Each row is a point. To make a cloud, some directions were put in groups of two or more. Within a group, all points are equally far from the middle, so they leave a hole (a ring in 2 directions, a hollow ball in 3). The other directions are filled evenly. Then the cloud was stretched, turned, moved and blurred a little. How many holes are there, and how many directions does each take, smallest first?

Cloud:
[[ 29 -21  10]
 [ -6 -23 -32]
 [-46  11 -25]
 [  0  58 -21]
 [ 17 -35  26]
 [-18 -17 -45]
 [-10  60 -33]
 [  6 -21 -31]
 [-36  -9 -33]
 [ 18 -29  10]
 [-36   3  47]
 [ 17 -35  28]
 [-22 -20 -27]
 [ 34  33 -45]
 [-38  50 -41]
 [-16 -26  -2]
 [ 40 -15  20]
 [-40  -1   5]
 [ 26  39  34]
 [-46  10 -22]]
Holes: 1 (2)

Cloud, 29 rows:
[[ 23 -10  30  52]
 [ 49   9  34  -3]
 [ 19 -30 -13 -10]
 [ 43  42 -12  49]
 [-25  -3  31  -8]
 [-23  30  -3 -31]
 [ 29  -6  12  61]
 [ -6 -27 -18 -10]
 [-10  -7  27  54]
 [-28   5 -23 -16]
 [-15  -6  36  41]
 [  0  52  27 -19]
 [-31  34  32  31]
 [ 23  50  27 -18]
 [ 50  15 -40  10]
 [ 20  56  35   3]
 [ 30  57  24  33]
 [ 25 -16 -32  43]
 [ 32 -24   9 -16]
 [ 33 -24  11 -15]
 [  4  47 -32 -22]
 [ 33  -7 -20  55]
 [-29   9  26 -14]
 [ 47  14  36  34]
 [ 44  36 -34  34]
 [-14 -13  38   5]
 [-17  -6  40  30]
 [-25   6  -5  57]
 [ 29  44 -39 -10]]
Holes: 2 (2, 2)

Cloud:
[[-44  11  -8 -37  31  19  41  25]
 [-60 -18  27  41 -26 -20 -30  13]
 [ 36 -22  16  -7 -22  15 -36  16]
 [-12 -35  33  47   6  14  26  40]
 [  2 -43 -11 -60   5 -33 -35 -39]
 [-11  34  11 -46 -16 -31  32 -44]
 [-56 -11  26 -29   8 -36   4  11]
 [-39 -28  29  39   3  -3 -37 -48]
 [ -8  23 -10  25 -45 -28  12  33]
 [ 19  17 -20 -58 -28  40  32 -58]
 [-30   6  36  31  12  21 -30   4]
 [-17  32 -21   3 -50   6 -23   6]
 [ -4  -7  54  -4  13 -31 -11 -19]
 [ 12  15 -30  -2  14 -14  46  41]
 [ 11 -26 -30 -54  34  33 -58   3]
 [  4  18 -26  23  13  -1  65  20]
 [-75 -17 -28  16 -22 -41   2  32]
 [-42  11 -35 -15 -27  -3 -11  17]
 [ 13   7  24   8 -28 -29  61 -10]
 [-10  -4  54  -2 -47 -28  38 -34]
 [-42 -33  31  28 -35  42 -12  -8]
 [-21 -59  -4  19  14  59   4 -11]
 [-35 -31  43 -21 -19  47  26  10]
 [-17   6 -52  14 -57  41 -20   0]
 [-18 -43  36  -7  52  12  43  22]
 [-45  -6 -24 -41 -41  34 -27  -4]
 [  2  19  48 -13 -21 -17  -5 -39]
 [ -6 -23 -42 -32 -55 -12   2  -4]
 [-46  19 -26  12  43  21 -13   0]
 [  0 -44 -22 -33  29  10 -26   8]
 [ -5  -1 -46  -2 -18  19  32 -50]
 [-13 -31  47 -36  14 -18 -24  40]
 [-30 -64  17 -28 -21 -38  29 -32]
 [-22  21 -24  25 -36   0  34 -32]
 [ 19 -16 -42  24 -17 -18  -5 -47]
 [  4  36 -30  44  -3  39 -29 -34]
 [-58 -38   0 -18  17 -34  10  35]
 [ 36  13 -26   2   5  42 -18  11]
 [ -8 -63 -17 -28 -26  -4  31 -15]
 [ 27 -34   1  38  32  -6  54  46]
 [ 27 -35 -24  33 -35  40  24   1]
 [-16  12  36  25 -29   2   1   9]
 [ 36 -44   3 -19 -20  46   4 -12]
 [-24  17 -44  -1 -16  43 -15  14]
 [-33  28  27 -19 -28 -14 -12 -14]
 [ -5  11 -49 -13  33   8 -50 -47]
 [-32 -40  32 -17 -48  18 -59 -18]
 [ 37 -28   7 -27 -33 -51 -11 -41]
 [-43  17 -19 -21 -13  31  -6   5]
 [-36 -62  15  15 -10 -18  22  -8]
 [-49 -11 -14 -47   4  -1   7   7]
 [-31 -65  26  -6 -21 -27  42   8]
 [-38 -22 -41   5  41 -36  10 -50]
 [ 38 -28 -19  -7  16  25  22  12]
 [-37 -17 -51   2   5  26  36  25]
 [-49 -29 -47  18  20 -41 -31  29]
 [ 12  25  50 -31 -14 -27 -24 -28]
 [-37 -30  17 -57  38  16   9  26]
 [ 19 -45  -4  42  -8 -37  -7 -34]
 [ 31 -31 -24  -2 -13  -7  43 -41]
 [  1 -51  33 -39 -48  31 -42 -31]
 [-12  36  -6 -45   4 -23   7 -43]
 [-44  23  22  -5 -41   3 -39 -18]
 [-52 -36 -12   2  23  -7   3 -12]
 [ 40  -1 -33  -2   6  24 -56 -38]
 [-43 -15  36 -62 -22  13  26 -52]
 [ 42 -15 -20 -50 -14  25 -46 -15]
 [ 17  18  43 -25 -23  19  -4  21]
 [-11  14  33  11 -62  35  31 -26]
 [-37   5  39 -44  43   5  25  31]
 [-43  24  24 -22 -45  25 -56   8]
 [-58 -21  16 -15  20 -24 -10  39]
 [  0 -52  -4   4   8   5 -46   2]
 [ 35 -44  23 -25   1  61   9  -3]
 [ -5 -19  46  23 -41  -1 -44 -29]
 [-27   3  48 -28 -34  50  13 -18]
 [-30  -3 -21 -67   2  22  17 -14]
 [-33 -22  35  38  -7   2 -45 -24]
 [-48  -5  29  10  21   4  53  -4]
 [-22 -60  -2   9  -1  21  -8  -7]
 [-28  12 -22 -51  10 -14  -2 -45]
 [-33  -9 -47   1  13  58  -2   0]
 [ 12 -48  14  14  40 -27  17  28]
 [ 26  21 -27  38 -13  39 -19 -54]
 [-18 -49 -15 -41  28 -10  10  -2]]
Holes: 1 (3)

Cloud, 104 rows:
[[ 21  -3 -13 -25 -17  30 -57 -10  42]
 [ 30  30   1 -20 -53 -17  46  45 -26]
 [-25   4 -35   2 -14 -52 -17 -64  58]
 [ 10  18  12 -41 -39  -8  10  41  59]
 [  5  39 -19  14 -32  62  32 -10  12]
 [-51 -37 -12  -4  18  18 -38  14  11]
 [ 21  -4 -20  19  -2  73  52  34  14]
 [ 40  10  11   1 -57   9  -3  17  20]
 [-49   5  25 -12 -18  20  15 -31 -25]
 [ 40 -28 -47  13 -46  -3  37   5  45]
 [-39  15  14 -33 -49  -5 -53 -40 -30]
 [-27 -23 -60 -12   4 -12 -10  15  24]
 [-35  19 -61 -23 -37  -2 -15  39  -6]
 [ 12 -28 -54   0 -33  50 -12 -11  33]
 [ -7  29  -4  10 -67 -37  24  25 -24]
 [ -1 -48  24   6 -27  38  -5  18   9]
 [ 22  51 -34  33 -47  17 -24  -5 -35]
 [-37  23  22 -36 -15  25 -27  34 -21]
 [ 58 -18 -23   5 -43 -20  48  -6 -29]
 [ 39  22 -32 -34 -18  32 -21  -5   7]
 [ -6 -35  -4  10  18 -11  19   7  14]
 [-10 -19 -41 -74 -15 -23  23 -10  37]
 [ 23  34  19  -6  19  19  32 -50  40]
 [-21  40  -8   8  -6  -5  49 -12   0]
 [  7   3   1  14  24  24 -26 -32  50]
 [-46  31 -19 -25   5  25  10 -46  52]
 [  6   1 -50  -5 -76 -21  10 -32 -42]
 [ 40 -18 -10 -42 -30  21 -23 -12  10]
 [-47  -2  -4  21 -19  28  14 -31 -48]
 [ 26 -30   5  19 -25 -13  27  -1  17]
 [ 25 -13 -52  -7 -36  38 -33 -35 -14]
 [-26  49 -14  44 -53 -23 -15 -40 -27]
 [ -8 -37 -35 -37 -16   6 -31  -9  62]
 [ -4  37   4   0 -94 -30 -28 -18   4]
 [ 34  35   9 -53 -22   3  -7  -8 -19]
 [-26 -32 -10   5 -68  33   6 -11  10]
 [-11  11  35  29  -8  33   5  29  55]
 [ 41   2  -5   8 -60  -1  -4  46  30]
 [ 41 -14 -41  23 -41   8  17   2  -2]
 [-51 -12 -40  31 -53  33  -8  21 -10]
 [-12  17 -64 -21 -48  -7  47  43 -29]
 [-33  38 -47  35 -44 -13  -7   8  -8]
 [-24  38  17 -12  13  13   7  -9  26]
 [-43 -14 -26 -30 -12  -2 -50 -20   9]
 [  0  25 -14  55  -4  13  -7  25  50]
 [ 31 -30 -55 -68 -27 -27  26 -16  44]
 [-28 -36 -53 -17 -31  35 -45  15  17]
 [ 33  45  15 -36  -8 -27 -12 -23 -21]
 [-28 -34 -54 -42  13  39  12   6  22]
 [-35 -46  -3 -24  11  21 -33  17  19]
 [-21 -12 -44  47 -38 -10 -17 -14 -21]
 [-38  34 -36 -26 -19   0 -26 -57  39]
 [ 26 -22 -55 -58   2 -26  21 -26  25]
 [-14  24  27 -41  -4   3  47  11  15]
 [ 44  32 -27  26   4   3  20 -40 -12]
 [-24  52  -7  27 -21  -5   4 -53  51]
 [ 33   4   0 -40  13 -14   2  54 -19]
 [ 26  39   3 -28 -64   2 -25  -2 -19]
 [ 19 -16 -18 -22 -22  35 -56  28 -12]
 [-21  31  26   0   6   9  24  32 -21]
 [ 24  -7 -66   7 -42   1 -23 -40 -32]
 [ 47 -28  -6 -18 -43   2  17  24 -28]
 [-11  47  39  -3 -31  -3 -35 -32 -33]
 [ 35  -3  27 -21 -32  29  -9  -4   3]
 [ 19 -19 -49  -4  22 -24  17   1  40]
 [-39  -8 -53  -7  -5  -1   2 -23  53]
 [ 42 -10 -17 -46 -14  -1 -21 -39  53]
 [-17  28 -16  16 -58  54  12  19  40]
 [  4  45 -15 -45 -20 -38 -18  12   1]
 [-19 -26  -1 -47 -36 -17  12  18 -43]
 [-25   6  10   8 -72 -36 -11 -28  -7]
 [-35 -28 -20   7  22  31  34  -6 -25]
 [-22 -22 -20 -26 -81  35  -6 -36  42]
 [ 18 -23 -14  17   6 -23  40 -10  -6]
 [-45  18  35   6 -63  11 -29 -36  28]
 [  2  34   8  33 -36  10  13  42 -40]
 [-43  31 -23  21  -5  11  28  19 -17]
 [  5 -40 -19 -38   8 -39   8  24  30]
 [  4 -32  12  18 -42  13  -4 -32  -8]
 [-18  24 -41  -9 -81   5  -9   7  39]
 [ 66  -1 -54 -54  -5 -15  30 -14  55]
 [-12  18  -7  -7 -84 -11  10  21  41]
 [ 22  -8 -18 -40   8  42 -27 -31  35]
 [  3  50 -50   8 -76 -17 -10 -19  55]
 [  3 -27  16   4  23  36  24 -22 -27]
 [ 12  57 -52  -7 -39   6  -1 -16  -1]
 [ 19  -8 -39  41 -13 -39   2 -22 -35]
 [-32 -18 -39 -17 -62  38  30  26  14]
 [ 31  -5 -26 -14  36  18  37 -44  35]
 [ 31  31 -42   1 -32  40   5   7  14]
 [ -2 -12 -24  26  32  45   2  15  25]
 [ 13  24  21 -30 -30 -20  50  40   2]
 [ 12  34 -23 -21  29 -10   7  43   6]
 [-37  35 -21 -42  27  33  32 -10 -15]
 [-26  14  12 -18 -30 -49  16  48 -11]
 [ 12  45  -4  -1  34  20  30  -9 -40]
 [ 27   0  13 -15  35   9  19  -5 -16]
 [-17  -2 -24  16 -22 -24  35 -38 -23]
 [ 18  43 -32  25   9  20  -6  -8 -24]
 [ 47  22 -42   6 -42  24 -14  -7 -10]
 [-22 -41  14 -32 -15   8  38  -3   7]
 [ 21  39 -19 -28 -86 -18  29 -29  23]
 [ 24  51 -40  -6  -1 -30 -19  -5  36]
 [ 29 -18 -35 -14 -80 -36 -30 -24 -41]]
Holes: 2 (2, 3)

Cloud:
[[ -2 -48 -24 -23  -8  40  33  -1 -16]
 [ 36 -14 -26 -25  40  13   6   9   2]
 [ 17  39  -9  15 -13   7 -21  39  45]
 [  2   4  26 -57  -2   0  21 -11 -16]
 [ 35  24 -67  25  24 -11  44 -47  -2]
 [ 13  23   2 -10 -15 -49  31  -1  46]
 [ -9  21  39 -49  -2  24  26  19  -9]
 [-24 -12 -31  14 -27 -26 -29 -31  22]
 [  7  64  29   6 -38 -12  -9  54 -13]
 [ 56  19  10 -12 -30 -18 -10 -15 -35]
 [ 21  -3  60  -6   6 -33  27  -5  25]
 [ 15 -19 -16  12 -32  75 -20 -12 -27]
 [-34  13 -53  22   5  15 -11 -12 -40]
 [-50 -22 -42 -21 -38  23  35  34 -17]
 [ 57 -47  -2  23 -43  12  10 -19  -2]
 [  4  -6 -18  31  -9  39  13  -9 -38]
 [-47 -47  22  20   7  41  -9  21  22]
 [ 13  22  32  40 -14 -40  -9 -27  28]
 [-43 -34   4  49 -67  27  -9  -8  -1]
 [ 54 -28 -10 -23   8  23   1 -41  15]
 [-20 -15 -42  40 -33 -12  66  -9   5]
 [ 42  10 -42 -16  52 -11   3   4  24]
 [-54 -43 -18  -2  17  33  34 -17  19]
 [ -3 -19   5  -2   7  41  66   4  16]
 [ 10  16  14 -15 -19 -46  17  18  54]
 [ 23  13   8   7 -43 -15   6 -55  -2]
 [-18  10 -51  -5  39  11  -3  41 -12]
 [  0  36 -64 -14 -23  39  45 -31 -20]
 [-20  48 -23 -40  35 -24  -6 -12  -3]
 [-29 -17 -36   0  23 -27 -16 -41  40]
 [ 17  13  35  41 -43  24  27 -24  34]
 [-61  -1  34  -5  50  10  13  -3  22]
 [ 18 -11 -65 -11  13 -24  53  -4  -8]
 [-22   7 -50  18 -33  33  63  -6  11]
 [-10 -28 -10  45 -16 -59 -28  32  46]
 [-49   0  45   9 -16  -1  14  23 -46]
 [  9 -18  31 -21 -32  24  21   6  58]
 [ 20  -2  40   7   9   8  71  -7  32]
 [-46 -31  -3  10 -20  52   4 -26 -41]
 [ -7  18 -48  52  16  19  23 -17   2]
 [-15  35  -9 -30 -25  20  60  50   2]
 [-20 -20  31 -29 -18   9  16 -25  50]
 [-63  -2 -11  10  48  -3   9 -11  44]
 [-17  26 -18 -30 -15  21  17 -23  39]
 [-18  13 -34  54  51 -53  21 -36   3]
 [ 42 -10 -15  63  44 -13  33 -39   2]
 [ -8 -47 -27  18  -1   5 -21  34  50]
 [-12 -11   4   9  -6  35  30  22 -59]
 [-54  25  65  22 -19   1  33   2 -12]
 [ 24  -7 -14 -60  -6 -12  54 -42   9]
 [  7  -8 -12 -22 -15 -10 -38 -64 -58]
 [-26 -26 -77   9 -10  11  -5 -37   1]
 [-12  40  -1   9  -9  -9 -60 -12 -10]
 [ 41 -43 -12  11 -20   8  47 -30 -25]
 [ 38 -41  21  21   4  -1  29  21  59]
 [ 39   3 -21  -6 -25 -34  38   4  46]
 [ 21  34  29  19 -46  16 -32  16   5]
 [-41  54   4   5  -7 -21  13  -7 -16]
 [  7 -58  29 -14 -30 -15 -11 -49  30]
 [ 24  -8  12  70 -25  -1  -6  41  13]
 [-35  -9 -40  56  -9  35  31 -53  -7]
 [ 18 -24 -47  34 -22 -30  68 -15  36]
 [-30 -18  41 -30  12 -40  -6  60 -17]
 [ -7  34  40 -47  14  18  40  31 -17]
 [ 13  34 -42 -13 -21  10 -21 -57  17]
 [ 19  -4  11   3   6 -23  79  -1  72]
 [-11  32 -46  26  13  19  -8  36 -23]
 [-15  21   7  -5 -50 -26  -4 -18 -36]
 [ 31 -33 -13  13 -44  24  31 -16 -35]
 [ -2  41  12  25 -18  43  37 -45   5]
 [ 44 -26  23 -10 -28  30 -14   4  18]
 [ 18 -19  44   0 -48  38 -23 -21  36]
 [ 35  -3 -50   8  13   6   3 -21  56]
 [-72 -18  17 -24 -19  28  55 -44  48]
 [-13  -3 -20  35  21 -35  28 -44 -43]
 [-19 -37 -22 -44 -31 -44 -11  14  -8]
 [ 19 -30 -46 -27 -18   0  16  31  -3]
 [ 62  13 -20  19 -18   9 -31 -24 -10]
 [ -1 -14  -6  41  46   2  22 -20 -31]
 [-64  -2 -33 -19 -18  18 -27   3   2]
 [ 50  31 -14  38  -1 -31  19 -25  29]
 [-41  10 -37  15 -39  10  50  30 -36]
 [-15   4 -15 -43  48 -54  -9  -1 -10]
 [ 14 -56 -22 -23 -19  -1  18  34  -4]
 [-58  14  -9 -47  28  28 -20 -13   4]
 [ -2  -8  -1  -3   7  68  34  -5 -21]
 [  0 -12  43  14 -36  15  14 -56  32]
 [-15 -14 -42  14 -39  23 -24  -6 -60]
 [ 21  -2  27   1  14  18  56 -42  32]]
Holes: 2 (2, 2)

Cloud, 101 rows:
[[-33 -35  37  34 -32  11  45 -12 -44]
 [-41  29 -11   3  -6 -21 -50 -11  23]
 [-17 -10  35  11  -5  23  47  10  70]
 [ 19  11 -15 -12 -51  28 -22  31 -12]
 [-33 -22  70 -32  -9  21  13 -27  42]
 [-42   8  28   4 -48  76  29 -21  31]
 [-26  -6 -34 -25 -17 -40   0  -6 -10]
 [-22  -3  58  41  -9  27 -29  29  10]
 [-41 -32  12  29 -34  30  34  10 -44]
 [-65 -13   3  11 -22  61 -26   6 -18]
 [-64  -9  48  -3  23  26 -12 -45   7]
 [  5 -24  42 -32  27   3  16 -42   0]
 [ -8  57  35 -13  10  13 -27  -3 -44]
 [-33  14  53  28 -15  -9  22 -65 -18]
 [-22  25   0  53 -27  11  49  -2 -35]
 [-23   0 -23  43  20  50  32 -54  11]
 [  0  26  74   7   1  43 -13 -10   1]
 [-17 -48  15   5  12 -14  29 -15 -47]
 [  0 -27  60  -4  15  -5  34  -5 -37]
 [-54 -17  29 -27 -13  -7  -7  50 -18]
 [-30 -25  43 -34   9   7  10 -56  10]
 [  1  11  49 -56 -23  14 -15  20 -18]
 [-11  -6 -56   3   4  -8   1   7 -48]
 [-24  17 -11  54 -46  -1  33 -35  36]
 [-32  36  17 -53 -13  -9 -10  52  12]
 [-30 -20  30  36 -48  19  57 -22 -28]
 [  9  -6   3  29 -12   7 -56  17  -5]
 [ 43  19   9  17 -34  35  24  -7  -9]
 [-20   5   2  -5 -32  53   9  63  23]
 [-72 -22  36 -16 -27  14 -33 -14 -19]
 [ 20   8  33  -7 -23  30 -30  -3  45]
 [-14 -33  33 -30 -25  29  21 -47 -23]
 [-17   7  19 -37 -20  -7  67  22  -7]
 [-13 -23  77  46 -14   0  42 -15  -7]
 [ -1  15  26  40 -22  -5 -30 -17  42]
 [-47  17   6  -9  10 -27 -30 -48  -3]
 [-28 -32  30 -31 -14  21  11  -6 -54]
 [-12  27 -31  24  34 -28   8 -22  27]
 [ 20  11  42  41 -21  11 -27 -11 -27]
 [-73   9  39 -10 -12  -2   0  32  39]
 [  6 -15 -64  41   6  15  21  -3   1]
 [-11  24 -56  17  -3   5  18 -13  54]
 [-48  -8  -8  69 -40  29   2   8 -15]
 [-38 -14  10  12 -23   4  63 -61  25]
 [ 28  -3  20  28 -24  24 -10  27 -31]
 [ 19 -11 -13   6  42  32  34  -5  32]
 [-27  -6  24  40   1  19  69   6 -23]
 [-10  43  16   7  42 -28 -28 -13  -9]
 [-37 -33  67   9  32  -6   0   5 -19]
 [-52  34 -20  15 -46  29  49  12  -2]
 [-41  12  32  27  -2  29 -22 -32 -60]
 [-27  44  -3   4 -69   5   4  -8  31]
 [ 36 -31   7  24  -9   5  -5   1 -31]
 [ -1 -29  27  40 -16  12  38  29  41]
 [  1  52 -61  11  -3  40  15  18  14]
 [-34  12   2  37 -34  78  -6 -11 -20]
 [-45   2  23 -10  44  28  54 -12   5]
 [ 11   8 -15 -25  18   0  39 -39  43]
 [-41  61 -14  10 -22  39  23   4  48]
 [ 10  21   1  40  11  16  -8 -39 -53]
 [-79 -17 -15  -2 -34  33 -16  11  23]
 [ 13  10  17  63 -37 -10  22   0   4]
 [-36  52 -12  19 -30 -16  32  19  30]
 [-41  21  22  15 -59   7   8  22 -40]
 [  0  16 -42  24 -57  48  10 -24  -7]
 [ -9  19  64 -25 -18 -26  25  -2  35]
 [ 25  -4 -30   9  39  31  30  12  -6]
 [ 15   3 -56 -10 -14  33  36   8  42]
 [ -8  13  48 -46   7  46  49 -10   6]
 [-33  34  36  27 -20   3  58 -28  44]
 [  5 -24  58  38 -45  34  14  18   2]
 [-74 -12 -10 -18  10 -14  -9 -16  28]
 [-61   0 -18 -40  -9  -8   6 -26  36]
 [-59 -11  13   7 -30  62  22  13  54]
 [  5  15  16  26 -21 -10 -30  29 -44]
 [ 20  18  11 -27   5  41  62   4  27]
 [-56  24  43  -8  30  25  37 -11  32]
 [ 14  53  -2   0  39  -3  23 -25  15]
 [-27 -38  32 -45 -29  16 -26  -7 -13]
 [-50  31  16  39  22   7  -2  38  12]
 [-76 -16   8  23 -17   2  12  37  -4]
 [  7 -53  55  14  -2   6  41 -29   7]
 [ -8  15  11  56   2 -23  -2 -35 -45]
 [ 23  31 -33 -16 -26  28  32 -33  35]
 [ -5  46  34   1 -23 -24  22 -19  41]
 [ -1  17 -21  -5  57 -18   6 -20  12]
 [ 16  36  48   4 -19 -21  27 -25  -9]
 [-42 -37  -5   0  18  48 -33   1 -23]
 [-40  29  11  26 -23  25 -49 -20  38]
 [ -5 -15 -20  -4  32   3  42  -6  50]
 [-22 -16  45  34   8  45  -2  34 -27]
 [-33 -21  21  49 -57  46  35  -6 -19]
 [-15  11 -17  51 -28  -9 -11  -6 -51]
 [-13  17  -4   3  23  27  10  63 -18]
 [-35   9 -10  47  39   1   1 -42 -38]
 [  0 -17 -16 -16 -14  40  45 -53 -16]
 [ 27 -10  24 -13 -36  10 -30 -22   4]
 [  0  21 -64 -11  -4  44 -15  34  15]
 [-16 -29   7 -15 -47   9  31 -58   3]
 [-15 -24  13  -5 -17  33  61  14 -37]
 [-14  55  43 -48 -21   8  -8  13 -18]]
Holes: 2 (3, 6)
